Rows are points. The points of each table are mixes of a few directions, plus a little noise. Count the directions of each table, and those that both share. Where both have some left over, give the other angles between the two spaces (their principal angles), to ten degrees, smallest first.
In the rows, zero is written as 100.

First:
113, 86, 104
74, 128, 92
137, 59, 112
110, 88, 104
39, 166, 80
126, 71, 108
Second (7 x 3):
105, 94, 101
117, 80, 106
123, 74, 107
76, 127, 91
37, 168, 80
148, 47, 115
93, 108, 97
Directions: first 1, second 1, shared 1

First:
98, 101, 102, 107, 97, 82
111, 103, 95, 103, 104, 57
73, 148, 140, 189, 43, 160
144, 111, 76, 78, 117, 157
103, 69, 84, 49, 126, 95
76, 80, 108, 89, 103, 77
97, 87, 96, 86, 110, 74
Second (8 x 6):
154, 100, 84, 96, 60, 159
83, 83, 122, 89, 90, 91
109, 114, 97, 121, 98, 51
38, 88, 125, 102, 121, 45
94, 77, 109, 108, 52, 95
109, 129, 66, 84, 174, 151
73, 81, 82, 103, 98, 141
141, 125, 113, 95, 107, 66
Directions: first 3, second 4, shared 2; angles 60

First, 7 rows:
99, 126, 100, 98, 87, 99, 97, 96, 111
107, 15, 101, 105, 143, 104, 108, 111, 65
95, 165, 100, 97, 67, 97, 94, 91, 126
98, 122, 100, 98, 89, 99, 98, 97, 109
107, 5, 101, 106, 149, 105, 108, 113, 61
99, 113, 100, 99, 93, 99, 99, 99, 105
96, 155, 100, 97, 72, 97, 95, 93, 122
Second:
93, 153, 98, 95, 127, 47, 130, 79, 116
101, 106, 100, 101, 90, 106, 95, 102, 105
103, 89, 95, 106, 97, 115, 96, 118, 128
106, 55, 90, 112, 116, 122, 101, 138, 147
104, 54, 115, 94, 77, 129, 72, 81, 6
95, 143, 101, 95, 100, 75, 109, 82, 101
100, 108, 109, 93, 71, 113, 82, 82, 56
100, 107, 92, 105, 112, 94, 111, 118, 149
107, 36, 95, 109, 116, 127, 96, 130, 114
94, 149, 106, 92, 95, 71, 107, 69, 77
Directions: first 1, second 3, shared 1

First (9 x 11):
123, 122, 52, 110, 83, 169, 105, 89, 109, 75, 94
115, 118, 91, 80, 104, 113, 123, 73, 112, 127, 81
84, 87, 149, 77, 122, 32, 110, 95, 98, 146, 93
104, 100, 69, 127, 81, 144, 79, 117, 95, 53, 116
98, 96, 82, 122, 87, 126, 80, 117, 94, 63, 115
114, 112, 60, 117, 82, 157, 93, 101, 102, 66, 104
75, 76, 154, 88, 119, 24, 96, 111, 92, 132, 104
72, 72, 158, 90, 121, 17, 94, 114, 90, 131, 106
114, 115, 86, 89, 100, 120, 116, 81, 109, 113, 86
Second (10 x 11):
111, 61, 65, 106, 141, 99, 105, 78, 77, 102, 123
92, 80, 97, 100, 121, 101, 135, 97, 56, 82, 83
103, 97, 108, 82, 110, 117, 95, 92, 144, 106, 141
104, 110, 99, 94, 52, 75, 90, 102, 103, 112, 93
107, 106, 139, 128, 70, 92, 101, 120, 85, 105, 5
114, 82, 86, 112, 176, 137, 74, 86, 134, 107, 142
109, 141, 136, 77, 28, 96, 60, 110, 192, 130, 117
78, 124, 71, 88, 96, 90, 103, 104, 75, 81, 141
85, 132, 98, 113, 93, 96, 92, 119, 78, 87, 80
98, 67, 102, 99, 112, 96, 143, 93, 58, 87, 74
Directions: first 2, second 5, shared 0; angles 60, 80

First:
110, 81, 93, 113, 90, 104, 104, 98, 109, 111, 124, 101, 106, 93
108, 49, 92, 100, 84, 110, 86, 102, 114, 125, 128, 130, 118, 80
83, 126, 111, 72, 116, 94, 89, 106, 86, 85, 58, 104, 92, 110
114, 91, 111, 195, 93, 114, 99, 63, 117, 73, 176, 112, 95, 61
108, 108, 88, 89, 95, 94, 122, 109, 100, 113, 97, 70, 101, 119
92, 99, 111, 107, 105, 104, 83, 93, 98, 87, 99, 122, 98, 87
101, 88, 98, 95, 97, 102, 96, 102, 102, 107, 102, 107, 104, 97
84, 133, 111, 80, 117, 93, 94, 103, 85, 81, 61, 97, 89, 111
100, 126, 86, 49, 103, 85, 127, 124, 89, 118, 56, 57, 98, 141
Second, 8 rows:
116, 103, 83, 98, 90, 94, 129, 107, 105, 120, 111, 63, 105, 119
98, 90, 89, 116, 107, 111, 123, 122, 98, 79, 93, 91, 57, 96
95, 100, 108, 98, 103, 100, 86, 94, 98, 96, 97, 115, 105, 94
81, 86, 106, 119, 119, 118, 94, 116, 93, 56, 80, 130, 47, 75
103, 110, 109, 84, 92, 89, 81, 80, 102, 122, 108, 104, 142, 106
74, 87, 118, 115, 122, 117, 73, 106, 91, 53, 77, 152, 58, 67
108, 109, 101, 87, 90, 89, 95, 87, 104, 124, 111, 90, 136, 111
125, 114, 87, 82, 78, 81, 120, 89, 109, 149, 123, 54, 150, 132
Directions: first 3, second 2, shared 1; angles 70

First, 9 rows:
105, 80, 44, 103, 56, 97, 71, 112, 109, 87, 75, 90, 149, 91, 81, 77, 161, 86
100, 127, 159, 99, 149, 98, 152, 81, 104, 105, 141, 105, 50, 120, 102, 130, 19, 113
99, 83, 87, 103, 89, 80, 16, 138, 67, 136, 70, 120, 103, 70, 137, 70, 133, 107
126, 97, 86, 146, 123, 8, 16, 167, 78, 152, 128, 122, 79, 82, 91, 61, 49, 103
101, 118, 112, 98, 115, 121, 189, 59, 138, 63, 134, 79, 100, 132, 58, 132, 63, 92
108, 102, 72, 106, 84, 110, 150, 79, 136, 62, 114, 76, 129, 118, 52, 105, 106, 86
91, 107, 123, 82, 106, 131, 144, 72, 110, 84, 101, 92, 91, 111, 105, 124, 94, 103
86, 90, 104, 77, 81, 130, 72, 96, 81, 107, 61, 106, 103, 85, 142, 98, 147, 104
86, 95, 115, 82, 93, 128, 91, 93, 88, 105, 75, 107, 95, 91, 134, 105, 127, 106
Second (8 x 18):
90, 116, 150, 85, 101, 136, 107, 106, 103, 58, 104, 89, 89, 61, 116, 110, 70, 93
75, 80, 81, 70, 65, 150, 92, 89, 93, 96, 79, 75, 140, 108, 106, 64, 146, 99
123, 122, 166, 105, 147, 71, 91, 96, 99, 108, 109, 119, 51, 66, 112, 137, 76, 105
105, 104, 93, 114, 104, 87, 109, 107, 104, 97, 109, 106, 93, 104, 94, 109, 82, 98
106, 72, 11, 136, 87, 34, 52, 139, 83, 164, 118, 105, 128, 148, 68, 34, 94, 107
92, 104, 140, 70, 101, 139, 107, 71, 101, 85, 80, 92, 97, 82, 119, 117, 133, 100
122, 81, 12, 144, 104, 18, 97, 111, 99, 160, 111, 126, 108, 162, 66, 91, 109, 110
84, 121, 148, 77, 90, 164, 146, 82, 116, 31, 91, 87, 95, 67, 119, 139, 89, 87
Directions: first 3, second 4, shared 1; angles 40, 40
